Rows are points. The points of each table are mixes of a few directions, plus a little noise. How many directions does each table use, and how many do they share? Where both have some left over, give the other angles between the two spaces (their principal angles), to ten degrees, smallest first.
(in the rows, 128 means zero)

First (5 x 3):
[[128 132 113]
 [167 150 105]
 [153 142 112]
 [108 102 196]
 [ 84 114 114]]
Second (7 x 3):
[[172 140 149]
 [ 79 115 106]
 [144 134 136]
 [ 95 118 112]
 [ 69 111 100]
 [156 135 140]
 [181 142 153]]
Directions: first 2, second 1, shared 1

First (8 x 6):
[[128 155 104 131  91 205]
 [124  98 176 120 117 102]
 [124 103 165 123 128  96]
 [191 127 150 120  77 146]
 [ 95 137  91 137 184 100]
 [ 79 128 121 132 143 140]
 [104 128 123 131 139 128]
 [179 146  94 130 144 109]]
Second (7 x 6):
[[122 121 141 126 122 129]
 [ 99  91 199 119  92 132]
 [137 138 108 130 138 127]
 [117 115 154 124 115 129]
 [173 186  18 142 183 122]
 [116 113 157 124 113 130]
 [132 133 118 129 133 127]]
Directions: first 3, second 1, shared 1

First, 8 rows:
[[ 99 144  90 108 114 142 131  92]
 [125 147  96  98 105  67  93 169]
 [111 124 130 136  63 163 145 107]
 [108 144 158 138 133 167 146 147]
 [147  95  80 122 150 114 101 118]
 [121 163 169 126 135 113 148 134]
 [176  83 182 169 145 137 153  86]
 [136 122 118 125 179 119 103 173]]
Second (8 x 8):
[[109 112 136 109 147 111 143 119]
 [ 92 146  84 181 127 104 173 111]
 [124 127 124 112 138 146 186 143]
 [115  96 163  85 154 102  97 112]
 [180 170 106 191  71 160  55 146]
 [144 134 131 123 121 145 126 139]
 [102 100 147  87 160 109 153 117]
 [156 139 132 136 108 148  91 140]]
Directions: first 5, second 3, shared 0; angles 50, 60, 70

First:
[[143 111 101  95 142 124 121  84 125  83 119]
 [180 155 129  96 105 163 128 143 108 114 154]
 [ 50  81 124 173 165  75 126 100 156 145  86]
 [109 113 127 137 138 113 127 118 134 129 117]
 [151 163 155 137  97 156 132 179 117 159 155]
 [ 94 134 155 175 120 121 134 165 138 177 127]
 [163 163 143 121 102 160 132 164 114 138 155]
 [139 112 103 101 141 123 122  90 123  92 120]
 [141  95  83  81 155 114 116  60 129  65 109]
 [114 151 160 167 110 132 136 180 133 179 138]]
Second:
[[223 175 131  94 141 128  95  66 208 152 177]
 [ 80 104 127 146 122 128 145 159  88 117 103]
 [ 80 114 134 145 100 151 157 198  52 112 106]
 [148 137 128 121 131 127 121 113 146 133 138]
 [144 134 127 122 133 125 121 112 146 132 135]
 [151 130 120 120 155 104 107  71 184 138 136]
 [136 131 127 125 132 124 123 117 140 131 132]
 [ 53  87 122 155 129 116 149 158  82 111  86]
 [ 89 114 132 142 109 142 149 177  74 115 110]
 [106 112 124 136 135 117 130 123 127 125 114]
 [198 170 136 103 121 145 113 112 161 142 167]]
Directions: first 2, second 2, shared 1; angles 70

First (10 x 14):
[[118 170 151 109 124 140 155  98 121  62 116  91  89 107]
 [104 160 156 126 111  65 145 164 129 162 128 112 110 152]
 [100 211  99  95  71 138 151  86 132  78 117 105  70 104]
 [161  72 130 144 173 163 106 115 124 107 134 136 163 116]
 [106 103 196 142 137 138 130 143 111 133 132 123 128 136]
 [100 144 107 122  81 140 127 134 132 168 128 155 118 138]
 [140 124  91 140 121  85  90 125 134 142 150 123 147 129]
 [149 161  43 106 111 119 137 123 152 145 115 149 127 127]
 [133  58 160 157 157 138 105 158 120 175 140 155 170 147]
 [167  78 147 138 192 153 133 133 126 109 119 131 158 125]]
Second (11 x 14):
[[117  96 155 166 182 170 138 153 146 150  67 176  83 146]
 [105 133 110  86 124 112 149 145 146 138 111 134 116 153]
 [130 161  66 170 149  99 109 161 163 156 124 152 102 139]
 [140  66 148 105 122 118 157 118 138 127  90 165 160 104]
 [175 113 118 125 169 135 121 123 119 149 111 118 138 152]
 [173 132  98 162 177 128 136 138 148 129  99 149 122 117]
 [130 155 111 113 109 113 104 120 110 134 168  89 139 145]
 [ 83 105 187 141  58 134  97 102  96 119 176 119 151 100]
 [136 129 188  63 121 174 170  90  87  70 135  74 145 120]
 [ 79 155 136 152  80 121  90 130 117 131 179 114 117 127]
 [140 163  93 126 117 103 137 128 139 104 147 118 137 106]]
Directions: first 5, second 6, shared 2; angles 30, 40, 80

First:
[[187 122 121 132 103 112 123 145 111 168 117 122 124  71 127  84 124 106
  126 140]
 [163 120 127 110  88  74 157 120 106 178  81  85  93  60 144  98 171 117
  131  96]
 [ 61  97 106  90 162 153 110 120 135 109 138 136 114 172 124 136 101 158
  139 119]
 [ 66 140 157  96 162 186  94 109 123  98 134 129 177 179 127 163 128 153
  145 154]
 [165 124 116 142 147 133 169 117 128 155 136 135 139  92 140 136 131 113
  121  98]
 [ 73 155 158 143 122 126 112 124 149  67 134 132 130 192 114 170 142 143
  123 142]
 [ 94 137 158 151 131 128 122 118 155  83 158 161 143 138  82 171 124 103
   97 128]
 [126 180 172 187 121 126 143 123 155  75 149 147 158 160 113 185 152 111
  107 139]
 [171 108  91 123 127 127 125 151 115 164 123 123 111 112 151  80 104 136
  142 135]
 [213 126  92 153 100  83 171 146 115 177 106 105  92  86 169  85 139 124
  136 108]
 [ 91  95 110  83 146 159  82 136 118 132 132 133 128 142 118 102  92 146
  142 148]]
Second (8 x 20):
[[132 107 151 123 170 133 100 105 112 119  87 167 139 126 130 156 123 108
  118 119]
 [137  73 187 115 233 141  56  70  86 105  25 228 155 124 132 199 114  77
  102 104]
 [126 139 116 131 107 125 142 140 136 133 148 108 123 129 127 114 131 138
  133 133]
 [132 104 154 122 174 134  97 103 110 118  83 172 140 126 130 159 122 106
  117 118]
 [125 145 109 132  95 124 151 146 141 135 161  96 119 129 127 105 132 144
  136 135]
 [123 156  97 135  74 121 165 158 149 140 181  76 114 130 126  92 135 154
  142 140]
 [123 160  93 136  65 120 171 163 153 142 189  69 112 131 125  86 136 158
  144 142]
 [126 139 116 131 106 125 143 140 137 133 149 107 122 129 127 113 131 138
  133 133]]
Directions: first 6, second 1, shared 0; angles 60

First (8 x 24):
[[129 159 128  67  85 152 134 105 107 124 160 206 164 133  28 134 112  93
  117 131 131 121  83 133]
 [129 119 126 147 146 123 126 135 138 125 113 101 115 126 168 126 132 142
  135 124 127 131 142 121]
 [ 99  86 161 163 170 128 123 146 139 133  83 110 121 149 188 170 144 160
  126 150 114 109 148 140]
 [142 140 162 131 143 142 136 108 147 149 114 132  91 163 155 150  67 111
  113 164 128  89 134 154]
 [109 106 114 126  96 124 144 175 113 114 157  88  95 112 165 102 175 168
  126 109 135 172 154 134]
 [137 117 121 141 180 102 112  92 159 165  92  85 139 114 122 115 135  89
  104 118 102 112 156 104]
 [109 116 143 167 134  97  90 124 102 135 175 153 177  96 125 138 145 137
  143 176 134 118 117 147]
 [171 187  66  74  74 161 159 142 119  79 136 149 123 127  80  85 117 123
  155  51 149 174  89  86]]
Second:
[[139 113 193 120 141 116 116 120 141 164 146 112 123 129 180  90  63 120
   94 195 144 119 159 158]
 [129 128 151 128 147 136 121 100 126 125 136 115 140 148 143  93 116 121
  147 166 111 142 128 132]
 [126 121 140 102  85 166 154  65  87  89  96 119 127  61 139 168 153  82
  106 111 136 132  96 196]
 [ 92 162 127  73  90  93 163  83 156 168  84 149 105 137 121  96 136 209
  100 120 113 117  81  68]
 [131 125 126 118 100 139 143 131 110 114 114 132 121  89 130 163 140 110
  101 106 143 122 117 153]
 [130 121  75 151 125 158 127 119 101  78 126 128 143 111  89 176 184  96
  171  73 121 140 116 145]
 [113 129 104 136 162 113 111  81 155 143 139 124 140 180 103  83 136 163
  190 135 101 138 129  94]
 [113 146 110 106 102  95 146 154 153 161 108 152 104 127 115 133 131 181
   93 100 138 109 116  82]
 [156 127 136 171 164 156 108 200 101  92 158 119 149 149 135 134 123  81
  151 149 119 147 151 132]
 [139  99 145 136 134 134 113 108 126 132 145 113 132 106 147 138 106  94
  124 141 149 121 154 180]
 [142 136  97 167 158 103 109 244 150 144 157 146 125 171 107 132 121 151
  135 113 132 121 159  67]]
Directions: first 6, second 5, shared 0; angles 30, 60, 70, 80, 80
